Each row of a before or after table is a point. The points were changed in one or more steps. Then noise was added and the rows were shuffled. The steps act on how far a point lies along the listed directions, d1 being the first. What was done? A step turns or swaps two directions, mirrors them in a line or flattens them onto one, adds a multiple of one to another, or multiplies one. Angles are multiples of 10 degrees, from the lower direction toward the higher: turns from -170 to 170, lines from 10 to 170 but not 90. Use the fewest steps. Two steps may share a direction if one is a turn and the other turns, adds or multiplies; they go together, in the order done. Otherwise the lowest direction goes first.
(in the rows, 128 means zero)

Directions:
(1): [136 158  70]
(2): [190 143 144]
(3): [148  71 102]
Before (12 x 3)
[[147 126 145]
 [ 67 134 211]
 [ 97  80 113]
 [ 33 157 139]
 [179 147 124]
 [120 121  98]
 [161 121 116]
 [165 122 141]
 [ 58  85  97]
 [105 154 135]
 [143 151 133]
 [141 217  79]]
After (12 x 3)
[[211 144 153]
 [106 117 108]
 [166 156 160]
 [147 149 117]
 [144  96 112]
 [ 80 138 106]
 [ 93 137 140]
 [114 121  24]
 [100 158 122]
 [106 124 136]
 [155  37 171]
 [204  63 115]]
Steps: turn d2 and d3 by -160 degrees

Directions:
(1): [123  61 175 143 110  91]
(2): [157 136 129 145  47 159]
(3): [152  99 105 196 160 161]
(4): [119 151 202 133 148 175]
Before (11 x 6)
[[168  74 159 148 116 115]
 [157 124 127 167 138 198]
 [ 87  85 223 107  55  77]
 [152  73  81 167 164 119]
 [152 153 115 158 118 201]
 [126 122 227 163 167 162]
 [163 197  32  92  88  56]
 [137 172 121 118  35 157]
 [ 91 131 132  99 177  97]
 [120 122 124 158 116 146]
 [117 100 126 123 121 116]]
After (11 x 6)
[[124 114 142 118 114 132]
 [143  93  63 126 125 109]
 [118 150 130 128 156 145]
 [133 119  74 128 134 121]
 [170  80  87 212 135 126]
 [127 128 163 149 126 145]
 [130 127  95  63  96  82]
 [163  79 143 128  89  94]
 [107 116 108 139 111 123]
 [120  71 221 198  85 158]
 [121 227 209  68 137 107]]
Steps: flatten d1 and d2 onto the line at 30 degrees; turn d3 and d4 by -100 degrees

Directions:
(1): [116  98 155 170 130  81  41 104 154 115  93]
(2): [157  65 176  72 119 121 117 115 148 164 187]
(3): [ 93  82  98 121  83  76 161  93  70 151 104]
(4): [121 102 120  76 138 104 106 199  95  57 125]
(5): [159  49 128 164 170 169 168 111 127  91 101]
Before (13 x 11)
[[124  43 145 134 138 112 161 118  86 134 118]
 [123  88 142 129 136 111  50 188 150  57 128]
 [145 105 130 142 170 137  53 156 164  58  88]
 [137   7 145  93  92 133 156  85 155 168 146]
 [114 117 137 106 140 106  71 200 101  60  90]
 [133  19 160  74  95 120 164  74 122 168 194]
 [174  91 140  82 147 152 186 109 116 164 166]
 [145  64 119 154 110 100 161 120 102 118 101]
 [144  63 134 100 102 103 180  97 107 143 142]
 [128 102 156 118 144 122  57 170 147  67 116]
 [123 153 151 128 133 101  40 150 163 124 136]
 [155  52 137 105 125 111 137 147  88 113 131]
 [119 120 168 102 109 103  67 152 145 121 109]]
After (13 x 11)
[[145 110 140 140 100 115 139  94 116 185 139]
 [129  91 130  89  89  87 166 107 104 149 147]
 [157 117 134  56 134 128 164 137 105 155 172]
 [105  97 142 132 115  97 144 112  92 166 129]
 [131 157 153 203 125 154 115  70 162 186  93]
 [113  52 154  48  79  96 140 101 112 162 200]
 [113  50 136  57  71  98 126 125 139 157 154]
 [142 122 157 155 146 125  65 118 175 133 129]
 [133 114 174 139 114 127  90 105 166 158 106]
 [129 108 117 151  92  86 148 119 107 141 107]
 [131 133 152 204 118 144  80  86 199 163 134]
 [134 139 164 180 128 148  81  84 187 155 120]
 [140 153 135 184 150 150  64  96 195 133  95]]
Steps: flatten d2 and d5 onto the line at 170 degrees; multiply d4 by -1

Directions:
(1): [143  62 144  56 131 106 176 149 103 153  77 112  90  90]
(2): [212 149 117  87 130  93  73 135 108 134  88 132 183 168]
(3): [163 103 135 154 118 118 113 176 168 150 168  23 117 140]
Before (11 x 14)
[[110 169 102 183 106 174  78  89 131 129 195 132 188 189]
 [152 152 110  98 132  83  95 119 104 129  81 188 160 135]
 [ 65  72 142  91 146 139 228 112  94 141  63 176  57  50]
 [163 220 107 181 118 131  42 127 146 111 155  99 177 176]
 [182 141 130  91 127 106  92 162 144 120 112 122 139 164]
 [ 84  85 145 108 110 108 185 171 118 155 122 100  58  61]
 [225 110 114  53 143  99  75 138 125 157  87 112 158 200]
 [134 107 137 129 126 108 160 132 111 128 108 107 110  98]
 [177 107 122  61 141 104 117 162  91 165  92  91 124 127]
 [108 120 150 106 134 101 183 125 149 136 121 117  76 103]
 [194  70 155  80 113  93 139 160 135 169 108   7 110 128]]
After (11 x 14)
[[190 122 120  64 141 102 100 161  92 159 100  96 144 141]
 [143 166 109 116 131  84  89 115 112 125  94 187 166 140]
 [144 115 136 126 127 102 154 132 108 129 100 108 117  98]
 [113  80 147  88 111  98 175 175 109 163 104 101  67  64]
 [178 154 128 106 125 113  84 157 151 116 125 125 144 170]
 [129 218 116 204 114 146  52 120 155 108 179  99 162 163]
 [ 96  62 140  64 152 124 217 116  80 147  37 175  75  58]
 [221 138 110  81 141  99  54 130 137 147 103 120 174 211]
 [ 86 164 111 191 102 179 101  87 135 130 204 131 164 173]
 [123 111 150  93 138  96 176 128 145 136 114 115  82 108]
 [209  89 151  85 113  86 117 158 136 170 102  13 128 142]]
Steps: turn d1 and d2 by 20 degrees
